Rows are points. The points of each table are mixes of a few directions, plus a little noise. How many directions does each table use, and how many do they share? Where both have some left over, give the other angles between the two spaces (their principal angles), to ten degrees, smallest first.

First:
[[ 21 -50]
 [-20  48]
 [ 27 -64]
 [ 15 -35]
 [-25  57]
 [-17  43]]
Second:
[[-15  -4]
 [ 18   4]
 [-66 -15]
 [ 77  17]
 [-62 -14]
 [ 50  11]]
Directions: first 1, second 1, shared 0; angles 80

First, 7 rows:
[[ 33   1 -33 -29  43  -1 -11  -3]
 [-41 -37 -48  -7   4 -40 -33   5]
 [-19  -1  41 -16 -18 -11  15  -4]
 [-16  24  46  50 -50  26  23   5]
 [-34 -27 -31  16 -10 -21 -22   5]
 [ 57  78  39 -13  16  46  35   3]
 [ 19 -38 -15  -1  16  -1  -7 -11]]
Second (8 x 8):
[[  22   13   15   -1    4   11    7  -22]
 [  40   -9   11   -6   17   13    6  -32]
 [   7   -6   -1   -2    4    1    0   -4]
 [  57 -121  -39  -18   55   -3  -15  -19]
 [  18   15   14   -1    2    9    7  -19]
 [ -74   -3  -29    9  -25  -27  -15   63]
 [ -40   50   10   10  -29   -4    3   21]
 [ -29   60   19    9  -28    1    8   10]]
Directions: first 4, second 2, shared 1; angles 30

First (11 x 12):
[[  15   17    8   -7  -36   49  -57    2    6   50    8   33]
 [ -29  -23    1   23   20  -49   42  -15  -14  -36  -13  -23]
 [  42   24  -16  -43   13   32   -1   30   24    0   18   -2]
 [  -7   -2    5    9  -10    2  -10   -6   -5    9   -3    7]
 [  34   22   -9  -33    1   35  -15   22   19   12   15    7]
 [  14   10   -2  -12   -6   19  -14    8    7   12    6    8]
 [  21    1  -24  -32   55  -29   68   25   16  -60    7  -41]
 [ -49  -34   10   44   11  -62   38  -29  -26  -32  -22  -20]
 [ -20  -16   -1   15   17  -36   33  -10   -9  -29   -9  -18]
 [ -41   -3   44   59  -99   50 -121  -45  -29  108  -14   74]
 [  19    5  -16  -25   33  -11   38   19   13  -34    7  -24]]
Second (9 x 12):
[[ -37  -14    6   18   -6   36   13    2    1   -8  -27   -4]
 [  17   18  -28    4  -15  -25  -42    9  -21   -4   31  -26]
 [ -44   75 -117   25   -1   -2   22   12 -100   90    7  -47]
 [ -16   13  -25   20    1   29   -4   17  -18   12   -3   -6]
 [ -28  -28   40  -21  -23   38   18  -15   33  -15  -40    2]
 [  22  -46   55    9   22  -77    6  -25   27  -58   10   16]
 [  25  -30   65  -52   -1  -23   24  -33   55  -15  -13   26]
 [  24   12   -3    7   29   42    0   27   11   17    9   37]
 [  35    0    8  -10   -5  -16  -39    7   14  -19   27    1]]
Directions: first 2, second 5, shared 1; angles 70
